Every row gives one point. Each copy is the shape, with its points in the same order, turned, moved and blurred by noise. Say if it was mirrored as well.

Shape, 8 rows:
[[ 29  35]
 [ 15 -15]
 [-19  40]
 [-16 -11]
 [-11   0]
 [-23 -36]
 [ 34  14]
 [ 43   1]]
Copy 1:
[[ 37  50]
 [ 21   4]
 [-10  60]
 [-14   2]
 [ -9  19]
 [-20 -18]
 [ 37  34]
 [ 43  17]]
Copy 1 is: only turned
Copy 2:
[[ 22  33]
 [ 36 -15]
 [-26  15]
 [  3 -30]
 [  3 -14]
 [ 11 -53]
 [ 35  17]
 [ 48  11]]
Copy 2 is: only turned
Copy 3:
[[-39  31]
 [-20 -10]
 [  2  46]
 [  6  -7]
 [  3  -1]
 [ 16 -29]
 [-45   8]
 [-53  -4]]
Copy 3 is: mirrored
Copy 4:
[[ 44   8]
 [  9  32]
 [  7 -34]
 [-22   7]
 [ -4  -2]
 [-35  19]
 [ 32  25]
 [ 37  34]]
Copy 4 is: mirrored

Shape:
[[ 14   1 -39]
 [-54 -31  -6]
 [ 23 -21 -29]
 [ 34  14  48]
 [ 11 -15 -22]
 [ -3  34  59]]
Copy 1 (6 x 3):
[[ 26  -8 -21]
 [-10  54  13]
 [ 38  -7   2]
 [-31 -49  46]
 [ 34   1  11]
 [-50 -37  36]]
Copy 1 is: mirrored
Copy 2:
[[ 13 -36  -5]
 [-33  12 -60]
 [ 30 -24 -11]
 [ -3  38  42]
 [ 12 -20 -10]
 [-38  33  40]]
Copy 2 is: mirrored

Shape:
[[ 36  13  -6   8]
 [  4  31 -19 -27]
 [  1  40 -23  19]
 [  0  38   9  -6]
 [-24 -49  11   8]
 [-33 -14  -2  35]
 [-36 -38   7  20]
 [ 37  26 -33  -4]
 [-38  27   1 -47]]
Copy 1:
[[ 20  33   1  24]
 [ 12   9   6 -28]
 [ 16   3  32  -1]
 [ -5  26  15 -18]
 [-56   2 -31  35]
 [-40 -17  13  27]
 [-58 -11 -12  28]
 [ 45  21   0   5]
 [-32   8  -4 -60]]
Copy 1 is: mirrored
Copy 2:
[[ 13 -28  -2 -18]
 [ -2  12  -1 -45]
 [-25 -14 -32 -34]
 [-32  -1   6 -21]
 [ 12  21 -21  47]
 [-15   6 -44  26]
 [  0  21 -27  49]
 [ 18 -26 -19 -49]
 [-21  53  13 -27]]
Copy 2 is: mirrored
Copy 3, 9 rows:
[[-17  -3  12  36]
 [  1  -4 -31   6]
 [-40  16 -18  14]
 [-26 -18 -18   0]
 [ 18   6  54 -43]
 [-20  27  46 -25]
 [ -4  18  51 -48]
 [ -3   6 -23  43]
 [ 12  -2 -39 -50]]
Copy 3 is: mirrored

Shape:
[[-15   3 -19  18 -33   9]
 [ 41  18  25  -5  -1 -19]
 [-26  -3  -5   0  -9  46]
 [ 23   1  41  -6   8 -41]
 [-23  29  -9 -14  -9   3]
 [-18   6   6 -10 -17  26]
 [ 23  35  21  25  10 -31]
 [ 34   5   6 -19  12 -11]
 [-25   8 -19 -12 -18   7]
 [-25  -7 -21  28   7  14]]
Copy 1, 10 rows:
[[ 11 -14 -22   1 -33 -18]
 [ 11  33  38  14  17 -20]
 [ 15 -11 -36  17 -18  23]
 [ 18  29  60 -14   8  -1]
 [-19  16 -14   0 -20   4]
 [ 11  10 -20  11 -18  18]
 [-16  12  52  18  -3 -20]
 [  7  25  18   3  30 -11]
 [ -2   7 -29 -12 -20  -4]
 [ -2 -42 -14   2  -8   5]]
Copy 1 is: only turned
Copy 2:
[[-33   5 -12 -16  -8  -2]
 [ 36 -12  -7  38 -14   6]
 [-41 -17  24 -12  15   9]
 [ 32   9   9  56 -16 -16]
 [ -5  11  19  -8 -10  29]
 [-22 -12  22  -3  -6  10]
 [ 18  22 -22  51  -8  17]
 [ 41  -9   2  21   9   3]
 [-18   9  17 -20  -7   8]
 [-35  19  -5  -1  30  -2]]
Copy 2 is: only turned
Copy 3 (10 x 6):
[[  8   6 -14  35 -25 -20]
 [  2  -1  49 -17  10 -13]
 [ -8 -20 -29  22 -23  18]
 [ 21 -14  38 -40  16 -36]
 [-15  11 -19 -12 -25  -7]
 [ -3 -13 -14   6 -29   4]
 [-16  -3  35  -5  17 -46]
 [  5   9  25 -23  20   2]
 [  7  10 -27   4 -27  -4]
 [ -4 -11 -32  31   8 -18]]
Copy 3 is: only turned
Copy 4 (10 x 6):
[[ -9 -17  14  16 -33 -10]
 [ 28  27  35   3  24 -37]
 [  1 -10   2 -23 -32  19]
 [ 20   3  33   1  52 -41]
 [ 20 -13 -12  -5 -19 -25]
 [  9 -13   9 -24 -23  -5]
 [ 43   9  26  33  25 -27]
 [ 10  33  11  -6  23 -31]
 [ -3 -17 -10  -4 -24 -19]
 [ -6 -14  -7  18  -7  23]]
Copy 4 is: mirrored

Shape:
[[ -1 -25 -11  23 -12 -13 -19  21]
 [  0  27   6  17   8  -6  20  21]
 [-13 -16  10   6  -1 -13 -27  20]
 [ -9  22   4  -9  -8 -18  -5 -10]
 [  6  -4  25 -20  -1  28 -15 -18]
 [ 24   6   7 -14  36  13  -2 -15]
 [  0  14 -16 -24 -19  -8  29  33]
 [-34 -25   1   4  33  18   9  -1]
 [-12  25  16 -18 -20 -18  17  -5]
 [ 24 -18 -15  11  22  26  12 -20]
 [ 17  -4 -25  24  17  25 -31   6]]
Copy 1, 11 rows:
[[ 12 -25 -26   3 -13   0   9  -9]
 [  5  -9 -22  -4  35  -3  -2  34]
 [ -3 -21 -19   0 -13   7 -17  -5]
 [ 16  -4  14  20   7 -10 -23  18]
 [-11  21  33  13   0  23   0  -2]
 [  0  14  37 -22  27   3   1   4]
 [ 27   3 -15 -11  -6   5   3  60]
 [-42  18   0 -17  -5 -20  10   6]
 [  9  -6   9  22   1  -2 -18  56]
 [  8  17  16 -10  21 -12  39  -3]
 [ 18  13 -11  -5  19   3  13 -36]]
Copy 1 is: only turned
Copy 2 (11 x 8):
[[ -1  -3  20  -5 -16  19  18  44]
 [-15   7  22  -1  31  -6  -1  -1]
 [ -7  12   9 -16 -22   1  18  30]
 [ -4  14  -3  -1   6   7  27 -10]
 [ 35  11  -9  -3 -25  -5  -4 -21]
 [ 24  19  -7 -29   4  19 -21 -18]
 [-21  23 -16  36  19   2   1  15]
 [-12 -23  -8 -26 -21 -12 -29   2]
 [-12  16 -10  13  13 -12  27 -12]
 [ 29 -19   1 -10  -3  28 -27  -3]
 [ 12   7  31 -13 -21  43 -14   5]]
Copy 2 is: mirrored

Shape (15 x 9):
[[ 38  25 -22   7  15   7  13  10 -27]
 [-10  53 -10  -6   4  -6 -13  -8  12]
 [-16 -16 -19  -8  -1  -4  -8   3 -29]
 [-21  -8  -1   1  13  -1   8  12   8]
 [-25 -17 -11   8  13  42  26 -14   0]
 [-26   4  11  -4   9 -30 -11  -1 -40]
 [-11  -9  18  20  -4 -24  19   1  -8]
 [ 21  17 -55 -30 -15  -9  -5   5  -7]
 [  4 -18 -17 -27  13  10  -6 -12   2]
 [ -5  15  32  -1 -16  -1   5  14   3]
 [  6   0  22  26 -12 -18  12   2 -17]
 [ -7  -3 -18 -21 -25   5  10 -47   1]
 [ 10  24 -23  20  -5 -16   0  -1 -23]
 [  2 -23  20   7  10  38  -2  -8  20]
 [ -5   7 -27 -16  16  -6  11   3 -18]]
Copy 1, 15 rows:
[[ 39  16  10  19   2  37  13   0 -25]
 [ 17  24 -16  17  14  -7 -39   4  -7]
 [ -3 -16 -16 -21  16  25  11  -2  -9]
 [ -8 -26   4   6  26   9  -7  11 -14]
 [-10 -50  -8  10 -15  29 -16  10 -33]
 [-34  17  -4 -19  28  15   6  -7  -8]
 [-23  -8  17  11  18  -9  22  -2 -19]
 [ 60   4 -32 -12  16  13  11  21  -7]
 [ 19 -25   4 -31   5  17 -11  20 -19]
 [-14  -1  19  19   3  -4  -2  13  16]
 [-16   0  23  14   5  -4  26 -10 -10]
 [ 12 -13 -27 -23 -27 -15  -2  17 -22]
 [ 19  16 -11  12  13  10  16 -21 -20]
 [ -1 -47  32   0 -19   9 -24   3  -8]
 [ 12  -1 -14  -7  21  28   2  14 -28]]
Copy 1 is: mirrored
Copy 2:
[[ -1  19  -7  -7  22  -4   4  27 -41]
 [-37  36 -12 -16  10  20  -3 -12   3]
 [ -9 -13 -17 -22  -4 -35 -10  -9  -8]
 [-10 -13  -1  -1  17 -15   5 -13  17]
 [-16 -54  -5  -8  11   9  10   7   4]
 [-16   0  -2 -13   7 -31 -33 -40 -17]
 [-10  -7  30  12   3 -23   1 -25  -7]
 [ -6  33 -27 -47 -11 -17  22  16 -12]
 [ 14 -11 -26 -19  -8  -2   1  -1   8]
 [-12  12  34  -3   6  -6 -21  -2  16]
 [-12   3  34  15  -3 -21 -10  -8 -18]
 [-11 -15   0 -37 -39  16  11 -11  -5]
 [-28  22  -3  -5   1 -18   6   1 -35]
 [  4 -31  -1  22  -4  15  -8  16  26]
 [ -5   0 -17 -28  17 -14   6  -9 -16]]
Copy 2 is: only turned
Copy 3, 15 rows:
[[ 13  19 -14  43  39 -10   2  -7   3]
 [-12  41  -3   0   9  38   9 -13   5]
 [  7 -24 -29 -10  14   4   4  -7   7]
 [-23 -12   2 -10   9   3  10   7  -9]
 [-47 -27 -20  10  21  -5  17 -16 -21]
 [ 29 -13  -4 -27  15  16  25 -11   5]
 [ -1 -25  20   8   1   3  34   5   7]
 [  4  28 -55  18  -1   4  -8   7  25]
 [-18   0 -25  -9  -5 -19  -7 -10  -4]
 [  4  -6  19  16  -9  28   9   2 -19]
 [  9 -18  25  23   4  11  24  -6  10]
 [-25   0 -37  10 -24   2  28 -28   7]
 [ 10   6 -12  22  28  16  14  -8  28]
 [-40 -22  16  11  -2  -8 -12 -23 -27]
 [ -1  10 -26  -3  27  -5  12   3   4]]
Copy 3 is: mirrored
Copy 4:
[[ 37  -6 -39 -10 -21   7  13  26  -7]
 [ -2  21 -32  -3 -18  -6   4   6  46]
 [-12  -9 -10 -30 -31   9  -7 -12 -19]
 [-21 -12  -5  11 -16   2  -7  -4  -2]
 [  7 -31  22   4 -16  16  19 -24   3]
 [ -5  20 -10 -15 -37 -12 -42 -14 -14]
 [ -6  17  -6  22  -5  -4 -12 -11 -27]
 [ -9  -3 -56 -43 -25  -9  32   8   2]
 [ -9 -31 -12 -32   0  -9   3  -4   4]
 [-14  28   6   7   0   0   0  15  -3]
 [  7  23 -13  17  -3   3 -13  -1 -30]
 [  2   1  -6 -33   5 -21  29 -39  10]
 [ 14  14 -44  -4 -26   7   4  -4  -9]
 [ -4 -24  17   1  30  16   2   3   9]
 [  4 -14 -23 -19 -36 -12   4   0   1]]
Copy 4 is: mirrored

Shape:
[[ -1  13  -4  19  17 -17   9   6  32 -17  10]
 [  4   7  -3  11  36   1  15  12   6  -1 -15]
 [ -2 -18  -1  15  -4 -12  13  13   5  -4  15]
 [  1   9  16 -30   2  -1  16   5  12 -14 -22]
 [ -6   7  -4   6   0 -11   5  15 -13 -14  16]
 [-27 -13  -4   5  11  16 -17  17   9   5  14]
 [  1   5   2   4  38  29   7 -34  -1   6  11]
 [ -2 -14  -6  -3  -5  -2   5  -3  -4 -17  -6]
 [ -4   8  -5   6  -5  35   8   8   3  25 -20]
 [ -9   8  18  23   9  16  15   0  -8 -20   5]
 [-16  -6  15   2  -4   1 -48  15   6  17  17]
 [  1 -25   7   1  -2  -6  17   7  -3  -5   8]
 [  2 -60  -3  -7  11 -16 -38 -10   0 -13  -8]
 [-30 -13  11 -20   1 -11  -6 -15  -9  15 -18]]
Copy 1, 14 rows:
[[  3  -1  20  26 -15  22  19  -3  15  13 -13]
 [  1 -16  20  21 -10  -6   3 -11 -14  17   8]
 [ 16  -9   5   5   1  10  -2  23  22  15  -5]
 [-34 -17  -4 -15 -11   3   3  -5  -9  17  -9]
 [  3  14  11   5  13   0  -6  12  15  12  -9]
 [ 11 -13  24  -8  25  25  -4   5  13   6  23]
 [  9 -32  -1  21  19  -3  -3 -35   0 -19   2]
 [-13  -7 -10   2   7  -1   4  11  19  13  10]
 [  9 -16   6 -19   4  -9  16   4 -19 -14  24]
 [ -3 -16  24   8  14 -18   5   3  15  -7 -13]
 [ -2  -2  23 -12  11  41 -27  15  17 -17  25]
 [  6 -18  -7   1   3   1 -10  20  20  17  -6]
 [-20 -27 -19  19   7  26 -30  20  40  18  44]
 [-10 -13  -5 -30  -6   1 -22 -15  25   7  25]]
Copy 1 is: only turned
Copy 2, 14 rows:
[[-26  -9 -12   2  23 -10   7 -19  28 -10  -3]
 [-30  -8  -5  -5  17 -15  11  -6  -9  11   6]
 [ -4 -22   7  -7  21 -13 -13  -6  32  11  -1]
 [ -8 -21  25  11  21  15  13   0 -12 -12 -12]
 [  0 -33  -5 -13   0 -14  -8 -12  14   1 -12]
 [  2  -9   9 -14   0   1   1 -39  15  29   8]
 [  9  29 -17  -5  11 -12  16   3  -1  21  -3]
 [  4 -26  -1   1  11  11 -11  -2  13  10  -6]
 [  6  -1  19  -2  -5  -6   0  -4  -8   5  41]
 [  5   0  -5   7  16 -24 -18 -17  -4   3  -6]
 [ -4  -3  29  -2 -29   4   0 -38  35  21  -6]
 [  2 -21  16  -6  21  -9 -14   3  21  19 -11]
 [-12 -23   8  12   1  32  -5  -2  37  59 -21]
 [ 26 -24  22  18  -5   3  27  -6  10  25  -4]]
Copy 2 is: only turned

Shape, 15 rows:
[[ -7  -1   1 -34  29   4  38  10  25   3  -6 -15]
 [ 24 -13  -7   0  28  49  28 -22  14  28  15  -8]
 [ 32   2 -11   9  27  13  -5  -2  58  33  -1  21]
 [-10  10 -10 -29  14  -4 -33 -22  10 -33   0   2]
 [ 19  18  -4  12 -19 -12 -22  28  -1   0  21  -6]
 [ 34  -3 -29 -23  24  19   4  35   8  -8  11   4]
 [ 13 -31  27 -12   8  56  11 -17   0  23 -18  -4]
 [ -5 -14  -8   9  17  14  26   1  -1 -22 -20  -8]
 [-12  -6  27 -43  -1 -10  32 -19  21 -33  19  11]
 [ -3   9  23  10  -7  49  -3   3  33   7   5  -5]
 [ -6 -36  -7  17  38   6  10 -18 -12 -13  20  -9]
 [ 19  30 -21 -33 -21  10  -3  33  -3   9  22  33]
 [  7  22  18 -16  21  -1  44   3  14  -7   5   0]
 [-26  -9  -2   3  20   4  14  -3  24  15  35  10]
 [-21   6   3  10 -47   5  16   1  14  -1  31 -15]]
Copy 1:
[[  7 -36  19 -11   3   0  27  -1 -27 -34  -5 -21]
 [ 10 -59 -21  16  24  -5   0   5 -32  12  21 -21]
 [-40 -51  18   5   0 -12   2  13  -2  26  23 -28]
 [ -6  14  16 -24  37 -12  -4  14  22 -22  -2   8]
 [ -6  11  28  30 -10 -16  12 -10   9  27  13  21]
 [ 11 -28  11  22  10 -43  31  12   6  -8  21  -8]
 [ 20 -24 -37 -12  -4   9  11  25 -26  23   4 -31]
 [  7  -5 -14  13   5  12  18  -9   5 -23   6 -25]
 [-14   4  10  -8  27  -9  20   4 -25 -23 -53 -12]
 [  0 -13   3   1  26  27  24  13 -11  45   6 -12]
 [ -2 -17 -43  -1  27 -12   4 -32   3 -15   8  -1]
 [ -9   3  28  37   1 -31  30  45 -19  -1  16  28]
 [ -2  -7  23  17  14   1  21  -9 -42 -14 -12 -32]
 [-30 -27  -2  -2  21   3  23 -20 -25   0   0  16]
 [  3  -1  12  29   5  29  12  -9  -9  19 -33  41]]
Copy 1 is: mirrored
Copy 2, 15 rows:
[[  4  11  40  -9  26 -16  23 -33  -4   2   8  25]
 [ -4  -2  24   7  -2  43  43 -12  13  -1 -14  35]
 [ 34  -9   0  13 -20   3  46  12 -15 -20  12  41]
 [  9 -44   6 -19  35 -20   8   9   8  -8   6 -17]
 [ 20  29   6 -12   7 -18  26  39  -1  -9 -19 -30]
 [ 42  10  36 -20  17  20  35  -4 -25  -9 -13  -8]
 [ -9  -6   5  37   9  38  18 -22  -1  29 -13  16]
 [ -7   9  12 -29  18  14 -14 -13  -7   5  -6  16]
 [-29 -16  51  -2   2 -33   6 -27   3  -4   7 -16]
 [ -3  -3  11  13 -11  -5  33  23   5  39 -20  22]
 [-34   1   6 -38  18  36  23  -1  -3 -13  13   3]
 [ 60  15  35  -9 -13 -12  31   6  10  -1 -16 -39]
 [ -2  22  54  -4   7 -11  11  -6   9  -3  17  10]
 [-16  -1   5 -29 -13  -9  52 -10  11   0  12   6]
 [-27  22  11 -17  -8 -30  23   5  26   6 -40 -14]]
Copy 2 is: only turned
Copy 3, 15 rows:
[[ -3  -2  -2  16  -7  14   4  12 -49 -49   3 -15]
 [-46  10   1   7  39  -7  27  20 -40 -11   7 -28]
 [-19  26 -41  28  54  19   0   9 -17 -23  -3  -8]
 [  7  29  19   4 -15  13  -8  39   9 -19 -23   5]
 [ 17  16 -23  27  -5  -4  26  -7  17   6  14  12]
 [  1  15   7  60  13 -21  12   9 -26 -19   1   1]
 [-25  -5   1 -26  39 -18   9  25 -56  -3   5   3]
 [-28 -10   8   8  -7  -8  -9  -8 -24 -23  -2   4]
 [ 22 -27  24 -13   3  11   8  26  -2 -57  -9 -20]
 [-25   4 -23 -13  24   1  30  26 -17 -28  15  29]
 [-39 -15  12   8 -11 -12 -11  16  -6   5  -8 -31]
 [ 36  42  -7  26  16 -35  38  -2   0 -35  11   0]
 [  0  -7  12  12   7  18   7  -3 -19 -49  27 -20]
 [-24  -1 -33   5  -2  -4  12  27   1 -40  -2 -34]
 [ -3 -12 -22 -19 -13  -2  58  -8  13 -26  -7   3]]
Copy 3 is: mirrored
Copy 4:
[[-11  35 -16  12 -14   4   0   4 -21  37   8 -12]
 [ 17  12 -31 -16 -27  -3   3  50 -30  22  24  31]
 [-14   9 -22 -44   3  36  -6  45 -10  16 -12   9]
 [ 29  28  10   9  30  10  12   0  -7  -3 -43   4]
 [ -9 -35  33   4  -3  24   7  16  -9  -4 -17   3]
 [ -1  -1   3   0 -31  -1  -9  40 -10  23 -37  -5]
 [ 45   6 -34 -22 -35  12  -3   4 -20  15  29  12]
 [ 12  19   8 -15  -5 -24 -10   7 -26  -1   9 -21]
 [ 18  40  21  28  21  14  -3  -5  -2  42  17   8]
 [ 10   9  10 -27 -23  36  10  -5 -44   6  11  25]
 [ 27   3   3 -13  13 -34  23  30 -22   9  14  -4]
 [-12 -21  19  17 -23  14 -24  -1   6  20 -41  35]
 [-10  19   0  21   3   9 -23  13 -38  33  20  -4]
 [-15  15   0 -18  20  -4  23  17 -14  35   6  22]
 [-17   2  41  13 -12  16  23  -6  -8  -3  25  26]]
Copy 4 is: mirrored

Shape, 15 rows:
[[ 10   4 -19  42  18 -18   8  18   8 -15   3  19]
 [-28 -10   9  36  -4  22   9 -15 -11 -30   3  13]
 [  3 -10  11  22 -30  16   5  -8  18 -32   1  12]
 [ -4  -9   2  -7   7 -14   9  -4  12  16  15 -11]
 [ 10  -6 -34  10  14  14  -5  -3   7  -7 -38  23]
 [ -7  -3  -5 -15   9  21  14  29 -22  17  13 -21]
 [  1   9 -13   9  -5 -10  26   2  -2 -12   7  -8]
 [ 16  -9  30 -12  -3  22   6   4 -26  13  -8  15]
 [-12   8   7 -10 -20   8 -21 -12   0 -12  -7 -12]
 [  7  17 -14  -5  12   3   4  21  25  48  -6   9]
 [ 27 -10  18   3   2  22  -9  16   7   6   9  28]
 [  3 -22   3   3 -17  -3   2   5 -29  35  16  30]
 [ -1 -10 -28 -32  14   8  11 -14   6  16  32  -7]
 [ 28  10 -11  32   8   6   9  -6  15  -3  20  -3]
 [-10 -27 -29  19   4  -9   4   9 -16  24 -25  -3]]
Copy 1, 15 rows:
[[  3 -13 -25  25  30 -19   9 -21 -37  15   9 -14]
 [ -4 -42  11  17 -25 -23  23  -1 -33  17  -7   3]
 [ 22 -20   6  13 -19 -22  34  10 -20  12  25 -10]
 [  5   8  16   6  15   4 -12   1  -2   7   2   6]
 [  9 -28 -35  18   4  20  22 -14  -8  -2  -8 -29]
 [-30   8  21 -20  11  25   5   7 -23  23  -8 -12]
 [-10  -1   7   7   7 -22  -1  -4 -14  11   5 -27]
 [  6   6  10 -33  -3   8  38  -1 -22  -5 -18   4]
 [ -7  -5   9   6 -26   8   8  17 -15 -19  18  -5]
 [ -8  23   2  17  32  37  18 -28   4   3   6  -6]
 [ 26  -2   2 -15  15  17  38 -12 -30   6  14   5]
 [ 14  26  -1 -17 -17   8   8 -29 -26  22 -16  14]
 [  7  -7  26 -14   7  28 -31 -13   4  14   5 -17]
 [ 21  -7  18  23  25  -6  10 -14 -33   6  10 -28]
 [ -6   8 -26  21  -1  15  -2   1 -14  24 -35 -10]]
Copy 1 is: only turned
Copy 2:
[[-18  36 -12   0  36 -22 -16  19   9 -15  -9  20]
 [-29  10   5  39  23 -17  20  -6 -10  -7 -10 -16]
 [ -8  29   0  39   0 -22  23  11  16   6   9  -9]
 [-16  -9 -19 -19  -8  -3   3   7  14   6  -1  13]
 [ 18  39 -30  25  15   7 -10  -3  -8 -12 -23  23]
 [-10 -31 -12  -3  23  24   8  21 -11 -11  20  23]
 [-22  22  -7 -10  19   3  20  18  -5   6   5  16]
 [ 29 -21  -3   8  27   4  11  -5   5  12  13  -4]
 [ -3   8  10   7 -23  13   6   5  -9  -7   8  -7]
 [ 14  -6 -14  -7  -1  -2 -28   9   2  12   1  60]
 [ 24  -5  -9  19  21 -13  -2   2  33  -7  19  16]
 [ 24 -20 -15 -13  14 -35  18  -8  -9 -10  13  16]
 [-14  -9 -33 -18  -9  22  23 -13  11 -17   4  41]
 [-23  33 -17   3  23  -9 -10  -3  22   5  23  19]
 [  0   2 -43  -3   9 -15 -11  12 -33 -12 -11  16]]
Copy 2 is: only turned
Copy 3 (15 x 12):
[[-17   5 -15  19  31  13  -2  -4  -2   2  19  38]
 [  2  21 -12 -15   8   5 -13 -26 -41   2 -20  27]
 [ 15  21  12  -6  -7   8 -20 -33  -8 -14   2  29]
 [-15 -23   2  -4  -4  15  13 -16  -5  -5  12 -13]
 [  4   6 -19  -1  19  -1   3  14  26 -18 -24  25]
 [ 10 -43   4  13   5  30  16 -10 -15  19 -25  -8]
 [-14   3   0  25  -4  17  12 -21 -11   4  -4  13]
 [ 43 -22  -7 -15  -7  -2  18 -19  -1  23  -4   7]
 [ 10   1  18  -2 -18  -5 -10   6 -17  -5 -10 -11]
 [-19 -34  10 -12   4  26  12  13  38  16   1   7]
 [ 36 -15   0 -16  15  20  -3 -12  14   9  16  15]
 [ 20 -33 -23 -20 -22  29  23  -3 -14   6  16  23]
 [ -6 -13 -13   0  -5  47  20 -11   4 -12  -9 -37]
 [-11   2 -16  18   6  22 -21 -24  13  12  11  10]
 [-16 -39 -27   2  -1   0  16   6  -7 -17 -18  29]]
Copy 3 is: only turned
